Each row is a point. A path goes straight from each point to the next, and from the last back to the first. The post is the endless flat space through its rows: a point in 2 columns, a line in 3, a plane in 4, and so on, so that a path can go around it. Count how often the path circles the post. Going back the other way cancels.
In the rows, zero is written as 128.

Post:
[[ 98 105 141]
 [137 135  95]]
Path (22 x 3):
[[126 141 121]
 [ 99 157  97]
 [112 110  97]
 [120 116  92]
 [146 122 102]
 [147 118 143]
 [130 157 109]
 [ 66 129 129]
 [ 57  75 115]
 [130  78 122]
 [150 131 156]
 [115 132 149]
 [112 156  82]
 [126 127  86]
 [113 104 109]
 [125 109 124]
 [133 126 161]
 [ 84 153 141]
 [115 132  99]
 [108  91  78]
 [155 122  86]
 [126  91 186]]
Times around: 4

Post (5 x 6):
[[133 100 155 105 147 126]
 [ 97 105 109 113 107  79]
 [153 118 166 106 112 174]
 [181 148 127 115 138 163]
 [ 87 114 156 146 110 120]]
Path (22 x 6):
[[167 130 131 140 135 135]
 [116  83 106 140  96 129]
 [128  91  81 112 126 116]
 [149 123 127 178 118 134]
 [150 123 156 148 103 110]
 [131 140 129 123  87 114]
 [130  75 143 104  94  94]
 [117  83 154 140 117 137]
 [115 132 114 176 141 165]
 [ 55 112 182 102  93 172]
 [118 149 138 107 169 112]
 [110 134 198 127  99 118]
 [176  89 144  79 104 103]
 [147 104 112 146 109 111]
 [128  96 114 141  93 105]
 [147 133 146 150 110 122]
 [132 160 161 122 112 107]
 [123 130 152  61  92 152]
 [ 91 119 147 134 127 132]
 [101  73 143 105 119 154]
 [148 102 162 158 126 165]
 [134 128 176 161  85 149]]
Times around: 0

Post, 10 rows:
[[121 137  80 136 142 147 189 158 158  86 145]
 [109  84 101 128  99 112 139 120  90 108  90]
 [143 127 102 115 114 109 173 135 149 120 162]
 [119 136 113 136 125 157 197 148 125 131 182]
 [144 130 115 149 144  91  86 115  91  92 132]
 [ 99 134  94 160 142 125 216 137 153 147 144]
 [149 104 130 103 163  92 113 109  69  82 107]
 [142  95 164 138 106  75 124 175  74 124 101]
 [100 147 117 115 131 150 164 130 160 119 143]
 [186 142 115 134 137 131 112 138 117 134 124]]
Path:
[[159 136 154  87  96 132  92 115 106 107 123]
 [150  99 113 112 148 107 156 119  96  81 146]
 [153  81  86 125 167 131 130 127  96 111 125]
 [101 117  82 140 138 101 142 154  96  89 173]
 [180 141 107 106 106 126 153 189 102 105 113]
 [161 150 139 116 122 136 117 147 113 102 128]
 [130 111 143 119 105 112 151 138 123 103 134]
 [121  74 136 132 125 103 190 117 117 164 102]
 [102 102 178 154 149  99 158 154 119 131 104]
 [155 115 111 114 155 104 137 157 120  87 176]
 [128 138 117 124 140  85 121 162 113 117 161]
 [162 149 149  79 114 115  90 131 110 112 113]
 [140 164 138 170 175 139 176 173 104  88 122]
 [160 110 150  87 105 153 147 113 138 147 124]
 [ 52 112  81 148 154 157 168 140 158  75 128]
 [123 129  82 111 169 159 173 146  96 116 159]
 [143 136 110 110 110 137 174 161 133 135 135]
 [152 129 152  89 114  91 110 124  91  75 122]
 [ 90  93  96 142 115 147 191  96 108 139  97]
 [123 109 127 171 133 142 170 131 118 125 166]
 [134 108 121 118 123 122 129 125 129 156 136]
 [123 132  80 134 137 116 167 134 134 136 131]
 [147 138  93 100 154 121 195 133 131 100 160]]
Times around: 4

Post, 17 rows:
[[150 143 135 137 148 110 131 147  87 122  94 133 120 131 133 133  85 103]
 [114 126 128 149 169 138 142 142 130 124 116 116 149 145  94  96 112  75]
 [136 138 133 141  70  71 122 111 119 135 122  67 145 113 147  66 110 145]
 [135 114 130 136 131 114 148  97 142 120  87 135 135 129  94 166 121  83]
 [126 128 114 138 183 133 118 106 120 142  80 116  86 139 103 131 127 132]
 [112 148 148 124  93  54  96 142 132 112 163 138 167 100 134  77 118 166]
 [ 89 106  90 134 130 198 138 130 123 167 146 130 116 109 148 128  87 102]
 [105 132  48 145 133 163 140 121 130 198 149 157 108 163 137 111 111  72]
 [127 119 139 173 127 135 123  84 113 152 101 129 138 168 128 126  82 122]
 [121 100 145 114  97  87 153 122 130 112 123 132 131 123 185  52 126 148]
 [142 117 136  87  79  84 129 158 120 118 157 100 146 150 123  95 115 179]
 [148 113  92 129 179 156 110 104 116 155 112 124 162 137 139 120 147  84]
 [127 154 121 174 146 170 140 107 107 102 107 124 111 158 123 150 154 102]
 [119  93 159 123 102  64 112 135  88 131 175 100 110 128 142  78 121 126]
 [154 108  91 147 143 164 142  89 102 137 120 165 106 123  97  87 110  87]
 [154 119 144 131  93  70  88 136 156  81 141  94 131 134 153  80 100 146]
 [132 116 140 156 113 166  99 148 119 146  72 138 118 140 104 113 139  79]]
Path, 27 rows:
[[138  87 135 118 168 139 138 126 121  89  95  84  94 155 154  91  99 124]
 [141 108 113 123 116 131 123 114 140 173  66  73 121 165  86  59 147  44]
 [140 137 139 156 148 134 159 113 125 141 128 112  86 176 159  84 117 132]
 [178  91 115 146 121 123 114 106 121 137 159 174 133 128 178 121 124 101]
 [135 111 105 106 114 131  94 114 102 145 127 117 138 102 114 147 154 173]
 [123 141 174 146  93  93 135 120  91 104  58 118 111 119  91 115  98 127]
 [162 168 123 142 174 154 111 109  94 110 138  71 124 180 166  89 120 110]
 [141 143 148 159 107 119 150 113  99 181 111 118 103 148 187 128  95  97]
 [118  82 155 144  96 112 151 147 126 122 101 122 103 132 130 141 108 122]
 [135  81  96 122 159 103 165 114  80 101 124 115  56 147 118  93 133 102]
 [125 112 121 119 143 132 107 125 135  99  94  92 132 166 107  85 126 144]
 [146 181 130 139 109 148 108 120 155  94 143 155 138 151  66 103 120  98]
 [134 108 135 140 122 157 114 120 166 125 139 155 149 132 116 122 141  99]
 [119 136 132 183 115 126 113 134 125 117 112 156 173 102 160 147 107 122]
 [ 91 137  96 161 131  90  92 109 133 134 109 170 128  93 136  78 152 118]
 [107 123 129 121 137 147 110 124 126 118 132 122 169 136 102 105 146  81]
 [131  80 160 104 154 111 118  79  82 141 157 124 107  94 160 104  95 142]
 [159 106 135 156 126 143 156  78 153 117 126 107 104 143 164  94  83 136]
 [149 110  63 138 148  78 117  87  98 158 191 100  89 154 145 140 101 133]
 [142 105 110 100  90  57 162 132 127 123  91 155 184  99 135  94  92 100]
 [143 125  89 133 116 163 133  92 155 122 130 161 157 174  97 116 141 103]
 [ 92 131 156 120 147 115 121 109 133  69 138 151 156 126 126 167  79 130]
 [151 102  95 118 132 144  84 127 147 113 103 163 165 152 147  93 148  77]
 [128 188  78 126 150 165 123 136 100 137  97 127 124 119 158  69 108  92]
 [108 116 176 149 122 116 124  78 124 141 144 115 101 137  92  74 130 151]
 [129 100 163 154 119  91 129 130 103 151 112 136 118 166 105  86 106 115]
 [127 109 104 125 153  91 133 109 145 123 115 125 150 110 117 129  92 115]]
Times around: 5

Post, 17 rows:
[[152 154 122 143 106 126  80 177 108 109 110  72 111  86 121  95 136  81]
 [141 145 122 133 103 171 120 169 125 120 161  97  85  87 106 139 106  68]
 [139 117 118 109 145 104 147 116 130 143 148 122 177 133  95 189 123 134]
 [125 121 127 133 110 165  80 101 143 107 154 105 135 118 100 139  93 148]
 [135 110 106 150 170 120 132 129 127 128 159 120 130 168 109 138  98 127]
 [137 159 113  92 143 116 172 187  93  98  65  84 128 131 143 125  85 125]
 [135 113  96 170 108 159 144  89 119 111 158 141 132  82 106 115 136 118]
 [135 152 149 141 120 155  92 163  93  97 149 150 118  80  98 103 117 106]
 [129  89 109 106 135 106 119 115 151 140 186 130 156 110 143 129 103 147]
 [131  95 160 129 120 181 120 144 131 117 126 118 124 109 102 103 140 104]
 [139 161 117  78 159 112 142 106 131 174 125 121 145 153 129 136 114 136]
 [138 134 157 136 146 123 134 120  98  97 118  85 101  87 104  92 106  94]
 [149 165 127  35 160 100 173 163  62 128 108  64 114 153 135 150 140 194]
 [126 124 111  83 105 132 115 112 121  89 149 141 105 105  93 123 135  95]
 [118 117 127 113 168  79 169  98 164 152 121 151 122 136 120 170 123 201]
 [ 96 150 128 140 137 157 118 134 138  95 154 106 144  89 100 120 146 102]
 [129 145 150 133 118 113 159 110 146 137 157 118 154 179 127 149 112 154]]
Path, 17 rows:
[[151 121 104 108 149 117 162 124 134 155 141 153  73 125  97 108  69 140]
 [116 124 121  57 127 134 117 150 117 128 128 151 193 132 116 135 100 129]
 [127 120 119 203 116 138 113 142  91 142 162 158 149 122 123 129  83 172]
 [147 136 172 107 128 122 188 129  80 136 144  99 130 144 112 157 139  91]
 [108 117 115  80 139 144 130  93 131 144 117 108 100 117 103 137 138 152]
 [115 134 146 151 129 118 130 140 129 116 148 137 105  97  94 104 121 139]
 [137 107 135 125  93 125  74 152 137 104 112 116 186 181  94 107 125 189]
 [116 135 129 106 105 137  83 107 138 141 141  76 131 118 107 135 124 145]
 [122 105  95  99 148 131 157 120 131 147 172  97  98 116 162 161 134 172]
 [165 144 137  72 119 153 140 130 118 129 154  90 138 119 151 114 165 103]
 [123 106  79 174 159 187 175  63 120 110 135  66 177  88 110 135 139  97]
 [133  90 162 142  85 188 146 139 111 103 146 155  86 113 110 152  85 193]
 [127 133 151 134 104 142 137 165 125 129 110 123 156 129 118 120 156 143]
 [145 133 155 106 116 135 109 166 109 177 161 130 126 142  98 126  77 132]
 [ 87 138 128 120 109 130  92 151 137  88 119  81 180 126  84 203 154 150]
 [152 136 111 109 129 130  49 114  87  83 119  86 104 110 125 122 118 154]
 [134 140 111 119 149 159 137 135 146  94 155 152 136 118  66 172 110  93]]
Times around: 1

Post, 17 rows:
[[124 126 150 113 125 173 135 105  87 117 165 144  98 149 143  95  66 120]
 [136 144 132 138  98 125 147 103  59 134 189 130  77 141 127 154 112 135]
 [145  99 136 140 112 143 125 112 135 131  74 155 130 109 154 144 139 142]
 [130 162 113 128  76 130 116 117  73 150 119 119  87 134 110 136 121 171]
 [164 132 126 114  74 135 171 138  62 122 191 147 110 139 128 103  96 134]
 [125  91 129 139 120 119 106 129 174 110 114 130 138  98 110 130 142 149]
 [114 117 152 132  94 142 124 164 132 132 102 126 128  99 103 162 178 102]
 [165  98 121 111 139 182 126  97 164 129 124 170  87 133 113 118 105 143]
 [135 116 114 142 129 160 143 159 147 104  87 104 139  85 111 153 137 144]
 [133 139 120 127  96 147 114 179 136 104 122 120 124 107 135 168 150 123]
 [142 165 141 143  75 118 109 167 129 148 149 114 159  75  98 155 120 116]
 [127 174 121 156  95 131 124 163 110 105 149 143 137 120  94 147 145 112]
 [179 131 130 119 104 137 147 100  76 113 169 110  86 171 131 110  79  99]
 [162 121 170 114 114 170 139 106 152 120 142 133 125 153 118 115 114 150]
 [138  91 124 132 150 150 100 151 134 138  99 129 144 122 137 131 150 158]
 [141 108 117 142 139 150 143 154 179 149  83 126 126 115 147 123 149 146]
 [174 146 154 145 121 152 139 119  84 120 180 139  59 124 134 101  98 125]]
Path (21 x 18):
[[153 144  94 116 109 160 137 125  88 112  95 140 127 116 118 118 134 124]
 [ 72 115 154 122 140 141  89 140 111 141 114 157 122 102 133 133 130 155]
 [146 123 153 134 108 184 175 138 147  95  74 138  49 146 131 182 165 144]
 [165 160 128 129 101 156 130  98 141 105 208  91 125 132  75 170  51 142]
 [131 145 133 132 150 203 119 155 153  87 120 107 102 124 105 125 141 106]
 [186 121 129  69  77 164 134 107 137 145 133 149 115 104 125 147 120 173]
 [170 147 116 118 103 105 135 135  88 170 149 136 105 137 117 123 111 157]
 [162 146  80 160 107 142 175 170  85  91 102 108 111 140 144 154 104 127]
 [113 110 130 128  91 143 123 120 151 105 128 111 156 113 106 159 131 187]
 [120 146 134 159 112 136 101 129 137 144 138 143  95 134 103 118 123 115]
 [150 134  80 117 116 159 128 137 118 123 135 131  61 112  71 110  89 185]
 [119 163 168 174 140 169 107 155  99 123 123  92  67 110 124 145 124 171]
 [151 100 155  88  47 169 144 109 182 112 149 128 104 150 118 138 122 114]
 [161 138  83 185 150 140  85 155 117 114 111 113  92  86 100 137 129 162]
 [133 194 140 166 108 141 149 152 130 126 144 151 120 133  92 164 140 143]
 [129 151  98 120  89 121 136 150  82 115 131 104 183 105 134 135  81 182]
 [150 159 142 142  84 145 165 144 142 146 120 136 167  87 117 147 134 140]
 [154 106  96 157 125 165 140  87 107  98 124 159  97 115 101 141 123 158]
 [131  74 130 162 137 149 174 168 125  78  61 104 101 141 172 158 205 117]
 [155 155 114 128 110 144 122 132  87 116 146 167  70 133 132 154 110 132]
 [145 119  85 102  99 125 126 150 142 117  99 136 177 130 182 158 109 171]]
Times around: 0

Post:
[[109 131 122 141  96 107 120 133 147 117  95 121 151 155  98 115 154 133]
 [156 139 117 105 106 123 102 123 120 131 171 140 136 126  82 147 113  87]
 [105 163 144 150 122 160 154 114  96 147 146 102 129 149 138 123 142 141]
 [140 133 119 121 140 113 134 170 159 130  98 128 158 128 121  95 138 145]
 [127 137 120 149 124 107 150 151 159 138  67 120  99 138 119 115 106 149]
 [140 124  88 119 120 126  99 122  84 122 146 147 124 141 133 171 130 110]
 [113 136 162 157  87 161 120 125  97 152 136  94 147 124 159 132 135 130]
 [152 133 102 143 133  89 137 134 125 128 112 114 121 111 100  78 108 164]
 [118 111 134 106 127 119 111 132  82 119 144 151 106 111  93 191 132 116]
 [124  77 112 114 136 171 128  96  85 104 173 131 121 120 113 167  99 136]
 [138 122 139 131 155 108 121 144 113 133 105 114 137 162 109  81  97 164]
 [119 139 145 147 129 115 109 126 180 136 100 154 127 121 132  92 129 168]
 [119 140 160 105 128 156 143 110  53  93 147 106 117 144 145 119 118 120]
 [139 117 175 162 149 161 153 104  98 120 131 117 100 136 144 133 148 121]
 [110 155 120 150 107  94 150 135 129 149  70 143 176 139 110  87 113 135]
 [140 126 166 100 103 147 162 129  81 129 167 126 122 172 146 128 148 134]
 [ 92  76 128 111 158 105  89  99 131 118 199 125 118 126 128 183 126  86]]
Path:
[[139 107  92  76 122  97 103 111 142 122 143 160 112 126  96 173 141 117]
 [110  92 179 109 192 152 143 124  72 139 163 109 111 174 149 144 124 108]
 [129 159 117 181  85 133 120 131 134 167 137 135 130 107 113  95  79 145]
 [178 140 124 181 108 130 135 146 138 125  87 113  98 104 124 116  91 118]
 [122 171 143 104 115 114 126 112 117 127 159 168 142 137 128 104 112 111]
 [185  71 118 162 213 108 162 129 147 133 141  97 131  83 132 104  62 109]
 [145 152 170 125  79 135 138 137  74 175 136 111 154 111 121 137 135 142]
 [ 89  88 160 118 126 146 119 103  77 107  87 141 155 158  69 150 135  89]
 [112 114  94 120 179 107 134 138 113  86 117 108  92  65 103 109 103 151]
 [146 144  49 186  79 128 196 122  57 129 128  88 114 132  83 133 121 147]
 [143 115 164 116 104  92  79 162 142  93 115 104 130 157  56 134 128 132]
 [137  98 110 163 172 143 122 110 107 131 125 113 136 130 181 115 128 169]
 [ 79 116  91 144 130 156 111 105  84 142 128 111 113 136 234 164 169 125]
 [160 101 148 160 200 121 113 104 142 116 142 135  53 131 131 115 128  93]
 [129 158 101 113  89 115  89 173 157 112 186  90 142 150 105 136 161  90]
 [118 101 148  90 180 107 121 132 142 119 198  94 106 134 103 165 103 111]
 [194 126 130  90 111 101 121 144 164 144 153 133 143 162  87 116 104  83]
 [125 121 127 150 149 139 146 108 101 111 110  95 105 128  82 102 128 158]
 [140 117 156 130 166  98 128 106 124 136 136 156  99 126 123 111 154 109]
 [110  99 154 125 133 132 133 144  46 129 144 124 122 150 149 130 124 144]
 [124 108 143 104 124  50 123 167 121 119 167 100 123 118  75 131 121 134]
 [151 108 174 123 171 148 134 124  91 135 147 118 145 140  93 103  68 166]
 [160  72 138 101 155 121 130 139 127 124 168 109 101 139 153 170 124 161]
 [111 103 193 158 164 138 113 105 150 156 102 125 134 132 150  91 140 195]
 [102  84 116 131 160 135 144 134 136 127  99 155 121 126 182 133 163 134]
 [106 134  84 108  67 148 158 122 115 128 197 131 133 109 152 134 130  99]
 [138 174 139 147  94 168 128 133 143 162 196 113 136 156 136 155 190 110]
 [133  99 171 168 115 132 148 126 139 158 130 113 156 133 145 116 158 151]]
Times around: 5

Post:
[[150 119 156  90 138 152 147 129 117 103 172 107 124 126 168  95 113 124]
 [ 93 159 102 125 166  93 108  99 141 144 129 111 149 119  91 127 127 169]
 [159 107 140 143 118 153 123 127  92 158 176 168 146  89 128 146 137 125]
 [159  87 137  91  97 111 134 144 129 115 156 129 158 111 151 132 108 146]
 [118 153 107 101 140 135 142 121 126  91 113 104 119 168 119 153  96 140]
 [130 161 119  98 147 109 173 154 136 105 130 102 105 181 139 137 118 170]
 [144 120 145 118 133 120 159 120 127  94 159 117 160 146 163 143 146 123]
 [111 159 138 156 102 131 105 123 128 146 128  96 145 122  74 134 128 174]
 [121 115 137 155 154 135 124 139 136 180 106 122 120 120 108 155 120 115]
 [ 90 146 129 128 120 147  99 136  99 125 103 109 168 106 121 131 154 191]
 [ 97 119  80 179 113 103 144 134 107 174 103 122 131 120 110 145 124 106]
 [126 125 157  79 148 106 188 120 136 144 138 131 129 160  96 122 125 126]
 [175 125 138 121 100 143 131 111 145 135 137 144 132 110 153 115 149 118]
 [151  94 162 113 116 137 154  96 125 121 146 136 109 144 176 129 120 158]
 [ 73 166 138 114 138 143 156 126 149  97 121 115 121 116 110 135 115 175]
 [ 90 128 114 152 131 120 126 143 145 163 129 144 150 142 116 126 122 113]
 [175  68 144 131 118 147 132 140 103  97 141 160 133  97 132 112 142 115]]
Path (29 x 18):
[[116 134 134 174 133 121 190  89  61 167 136 118  92  99 109 166 138 139]
 [126 136 121 176 162 128 144 196  98 151 134 139 119 152  89 143 123 139]
 [134 155 141 153 145 220  92 122  78 117 126  94 114 100 159  82 155 187]
 [169  22 126 123 142 140 110 129  95 140 126 152  97  92 157 136 154 150]
 [114 156 107 124 150 111 121 122 113 157 127  77  92 104 113 148 132 128]
 [114 140 128 112 108  91 141 141 117 192 143 145 143 106  71 140  89 120]
 [167  99 110 135  70 111 129 156  92 132 120 160 173  92 117  98 111 129]
 [155 159  84 136 127 124 132  97 155 111 163 112 158 119 117 114 130 147]
 [152 119 132 121  71 163 122 142 149  96 101 114 135 113 115 130 142 161]
 [161 102 150 126  92 145 125 147  96 155 148 145 136  97 105 132 156 139]
 [130  93 116  71 116 132 112 158  51 124 163 176 136 115 127 122  99 131]
 [ 95 132  95 114  91 158  83 166 123 117 109 125 152 104 102 125 113 132]
 [137 136  97 139  93 117 137  67 165 145 104 125 153 170 139 175 137 140]
 [ 92  68 177 130 158 174 197 134  78 145 165 171 129  67 201  48 140 148]
 [122 117 163 172 101 160 126 119 108 109 122  87 118 129 103  92  59  88]
 [139 153 105 121 183 145 120 130 118  70  85  94 110 112 159 127 163 130]
 [123 139 176 127  79 145 144 167 157 113 161 120 152 141 146 126 179 116]
 [150  85  97 104 103 126 129 131 162 141 112 104 119 118 166 143 113 133]
 [154 158  86 170 130 100 169 102 149 119 137 151 133 191  99 141 135 143]
 [104  90 133 104 116  78 150 207 140 108 106 118 180 115  70  73 115 139]
 [120 135 149 167 110 148 109  87 159 104 109 104 134 116 131 124 141 106]
 [121 137 133 131 110 142 134 117 132 141 127  87 101 110 176 153 152 137]
 [147 165  60 145 147 128  83 123 128 114 127 115 151 112 179 152 152 108]
 [143 148 124 166 141 109  79  98 156  86 119 117 137 153 163 171 132 150]
 [120 100 107 125 149  94 132 157 119 111 107 130 142  92 130  88 123 183]
 [ 88  80 161 101 145 118 164  85 159 129 129 130 156 164 162 127  95 153]
 [105 125 159  85 132 127 113 127 155 143 188  90 198 178 113 168  71 159]
 [127 146 128  99 131 160 177 142 179 112 109 148 152 149 188 107 135 137]
 [144  96 184 125 144 138 123  60 110 131 127 177 151 118 141 150 126 143]]
Times around: 0

Post, 17 rows:
[[157 130 105  87 128 142 115 171  98 141 159 140  99 149 134 148 139 132]
 [125 145 114 124 115  87 128 108 105 143  94 140 176 128 119 122 144 111]
 [161 130 129 164 106 147  76  94 114 125 132 136 128 138 153 120  91 135]
 [106 109 138 105 122  79 145 111  98 123  82 142 136 105 115 127 136 121]
 [142 109 112 106 161 162 150 175 132 126 175 128 139 152 129 119  98 137]
 [113 117 108 126 140 145 144 163 128 145 156 141 104 160 137 118 144 181]
 [ 78 126 107 109 131  80 128 101  98 112 109 122 133 142 144 129 118 104]
 [116 143 114  84 110 143 153 135 123 128 171 127 108 160 107 152 135 169]
 [164 119 137 163 108 133  93 123 171 154 129 142 150 155 170 143 110 120]
 [108 150 138 120 133  75 121 125 114 104 129 115 154 123 128 109 152 121]
 [166 130 145 120 144 168  72 117 152 155 124 131 147 142 158 145 103 127]
 [ 94 101 110 119 123  90 144 112  88 108  92 103 174 125 130 151 151 137]
 [132 150 109 125 173 142 168 163 128 112 155 146 115 157 135 159 149 157]
 [153 134 107  90 135 122 164 155 134 152 161  86  81 163 144 126 137 146]
 [101 131 101 112 102  91 133 150 124 125 102 117 146 104 144 129  99 139]
 [165 114 112 154 118 154  95  96 147 165 154 129 125  97 144 131 126 124]
 [105 147 129 105  99 115 142 107 109 107  91 146 156 102 163 114 129 111]]
Path (27 x 18):
[[128 118 136 136  65 110 109 131 144 147 129 158 106 120 172  94  32 102]
 [178 137 146 116 107  91 156 126 158 135  85 122 157 139 176 143 119 114]
 [143 122 110 165 165 114 123 154 186 127 118 119 208 144 161  95 117 120]
 [159 119 119  91  77 145 127 131 124 142 130 111 114  90 118 139 105 124]
 [111 182 119  67 141  74 132 120  76  77 104 114  83 182 127 167 125  99]
 [105 121 110 101 111  92  82  95 140 132 107 120 143 140 140 142 130 132]
 [123 130 133  98 100 125  96 138 112  94 131 152 121 148 156 125 102 172]
 [141 150 133 126 157 130 113 128 119  99 133 156 181 139  95 130 187 124]
 [116 155  92 174  80 115 162 113 160 142 130 144 130 142 127 164 122 123]
 [147 127 170  59 178 163 120 138 112 141 165 110  97 122 131 101 136 133]
 [150 103 122 142 102 188 135 140 160 154 179 183 103  89 176  97  87 135]
 [161 181 116 112 110 130  65 144  80 120 187 159 148 116 138 111 105 125]
 [106 109 126 169 144 120 112 183 166 195 103 114 147 136 180 143 120 181]
 [122 138  79 150 116 157  79 128  69 115 132 121 140 110 139 129 128 135]
 [106 126  99 100 104 112 120 121 116 157 150 128 137 111  99 115 150 118]
 [126 126 112 159 136  61 104  91  93 158 166  77 101 139 113 137 157 102]
 [142 145 122 104  94  88  94 131 115 151 141 110 113 119 143 124 105 131]
 [133 120 147 104  94 131  97 123 117 128 166 149 122 135 117  59 139 170]
 [147 173 113  97  95 107 141 142 150 149 117 145  99  91 168  99 156  96]
 [169  92 104 110 107 129  76 176  95 171  96 137 171 133 121 132  78  73]
 [153  72 125 163 159 160  68 139  95 176 144 160 144 118 140 131  85 101]
 [ 92 134  86 103  88  93 139 137  96 136  97 135 159 133 134 163 110 167]
 [139 132  94  59 118 154  82 110 118 161 131 115 168 147 147 162 129 104]
 [159 101 104 196  75 147  92  89 119 112 140 144 173 113 127  47  96 107]
 [141 116 127 108 169 114 132 163 165 122 125  75 197 162 150 122  92 126]
 [135 105 127  84 172  65 181 148 100 139  98 128 153 118 127 175 159 109]
 [ 94 174 121 165 140  91 127 162 147 126 157 121 178 185 174 109 107 136]]
Times around: 2
